Each row is a point. The points of each table are mixes of a few directions, plus a little noise. Count the directions of each table, and those that both share. Where both have some left over, give the other angles between the two spaces (their principal angles), to ten degrees, smallest first.
(in the rows, 128 means zero)

First (7 x 2):
[[124 161]
 [125 155]
 [127 134]
 [131 108]
 [120 194]
 [133  86]
 [136  58]]
Second (4 x 2):
[[ 81  93]
 [180 167]
 [120 122]
 [130 129]]
Directions: first 1, second 1, shared 0; angles 60

First (7 x 3):
[[ 82  32 142]
 [133 139 126]
 [106  83 135]
 [153 180 120]
 [137 146 125]
 [143 159 123]
 [142 158 124]]
Second (5 x 3):
[[108  86 134]
 [163 200 117]
 [148 170 122]
 [116 104 132]
 [105  80 135]]
Directions: first 1, second 1, shared 1

First, 7 rows:
[[155 139 157 118]
 [ 84 109  80 144]
 [187 154 192 106]
 [160 141 163 116]
 [134 130 135 126]
 [ 72 104  68 149]
 [105 118 102 137]]
Second, 6 rows:
[[125 133 120 105]
 [ 96  88 147  97]
 [132 132 127 133]
 [ 85  70 159  98]
 [162 175 102 148]
 [169 170 113 186]]
Directions: first 1, second 2, shared 0; angles 80

First (8 x 4):
[[113 128 124 151]
 [ 93 136 150 126]
 [ 92 105 141 175]
 [208 113 102  93]
 [183 123  80 144]
 [148 163  95 115]
 [ 76 134 163 127]
 [112 121 169  92]]
Second (5 x 4):
[[ 87 122  81  63]
 [170 134 176 194]
 [127 128 126 126]
 [145 130 147 155]
 [111 126 109 102]]
Directions: first 3, second 1, shared 0; angles 60

First:
[[124 128 119 148 139 145]
 [130  98 146 158 131 121]
 [128 126  78  50 128 169]
 [ 89 137 224 146  91 103]
 [126 148  61  61 137 181]
 [157 101 122 155 139  96]
 [136 149 143 135 121  95]
 [134 138 132 172 139 115]]
Second, 6 rows:
[[114  92 126 153 141 167]
 [108 205 128 118 120 137]
 [113  57 151 123 122 154]
 [136 141  90 115 140 144]
 [151 205 119 146 130  76]
 [145  68 153 114 114  92]]
Directions: first 4, second 4, shared 4

First, 8 rows:
[[ 94 107  79 120 170 155 140 121]
 [130 132 117 103 140 127  76 129]
 [174 158 174 101  92  92  37 138]
 [100 112  80 103 171 150 105 123]
 [111 119 101 117 153 141 120 125]
 [125 122 152 182 104 129 234 126]
 [160 146 185 159  78 102 160 133]
 [130 128 137 141 119 126 152 128]]
Second, 10 rows:
[[153 145 175  85 147  89  98 163]
 [119 124  46 169 107 176 103  75]
 [120 148 137 146 118  92 188 147]
 [114 121  47 169 130 174 138  85]
 [121 131 133 135 139 116 172 140]
 [139 120 152 101 135 130  88 134]
 [113  75 123 128 113 198  86  92]
 [142 157 144 114 150  85 146 158]
 [131 165 147 142  93  75 155 148]
 [129  95 176  92 147 145 107 140]]
Directions: first 2, second 4, shared 1; angles 30

First, 8 rows:
[[117 164 112 115 126 111 137  77 142]
 [122 128 124 127 136 135 140 120 137]
 [125  95 134 138 150 160 147 157 136]
 [109 118 118 128 162 162 172 112 159]
 [153  43 167 159 132 167 104 248  93]
 [155 142 143 128  82  82  67 151  84]
 [110 158 109 116 139 125 154  74 154]
 [131 177 119 113  98  82 103  84 119]]
Second:
[[ 86  90  42 116 152 128 115 157 150]
 [172 142 132 113 137 187  93 136 104]
 [134 115 160  92  44  96 126 156 110]
 [ 67 158 105 145 162  98 165  51 171]
 [180 139 141 119 110 114 139 137 117]
 [157 119 136 146 143 127 132 151 120]
 [101 133 181 164 148 146 126 106 124]]
Directions: first 2, second 5, shared 1; angles 50

First:
[[132 130 131 124  72 174  86 139 161 120 125]
 [106 148 132 150  93 154 106 145 176  99 130]
 [141 120 127 115 106 147 110 127 128 136 125]
 [ 88 157 132 168 142 112 144 141 163  93 135]
 [ 78 165 132 178 145 108 148 145 173  83 136]
 [155 107 125 101 130 130 125 116  97 154 124]
 [185  79 118  72 194  81 168  90  21 198 122]
 [140 120 127 115 116 139 118 126 122 137 125]
 [160  97 120  96 210  64 184  96  37 177 126]
 [132 127 129 123  95 155 103 133 145 126 126]
 [ 91 158 134 165 105 143 117 149 185  87 133]]
Second, 10 rows:
[[163 134 158 113 122 136 110 163 108  72 151]
 [ 95 116 132 169 136 149 123 103 140 106  65]
 [176  82 107  67 111 102 120 130  77 177 141]
 [150 135 156 126 168 128 142 126  91 102 129]
 [ 97 132 120 150  89 124 108 158 175  91 129]
 [111 146 105 125 122 152 137  92 156 210 137]
 [ 89  98 110 157 111  66 124 169 148  63 108]
 [159 121 107  78  83 121 110 150 130 171 179]
 [ 86 148 144 185 178 136 153 100 139  95  85]
 [152 168 142 110 161 166 150  90 115 191 161]]
Directions: first 2, second 5, shared 2

First:
[[142 106 140 145 146 148 114 117  93 140 126 159]
 [138 128 117 117 113  93 156 124 165  76 152 121]
 [109 121 101  98 128 142 199 148 175 102 111  97]
 [127 157 159 157 124 126  30 119  70 199 126 139]
 [130 108 103 105 127 122 203 134 177  67 134 117]
 [106 145 142 139 137 165  81 138  86 206  95 121]
 [121 137 153 152 141 159  60 125  67 204 107 143]
 [143 104 114 118 128 113 181 122 160  66 146 135]
 [136 144 123 122 106  83 128 123 157  91 155 117]]
Second:
[[158  92  85 148  72 164 136 152 152 168 129 121]
 [154 133  97 144 146  86  78 101 171 150 119 166]
 [ 98 159 145 117 118 147 182 124 131 121  66 160]
 [143 138 140 131 178  51 143 110 158 102 127 189]
 [125 115 104 115 122 173 107  92 130  88 127 102]
 [161 128 140 157  78  96  95 134 113 139 168 141]
 [ 91 153 170 111 150 123 218 154 119 120  84 155]
 [119 145 110 126 128 152  25  91 115 143 132  88]
 [126 110 148 123 136 134  87 148  76 124 199  58]
 [ 94 145 148 108 181 121 167 144 127 137  97 130]
 [139  88 122 127  99 163 171 159 116 116 158  97]]
Directions: first 3, second 6, shared 2; angles 90
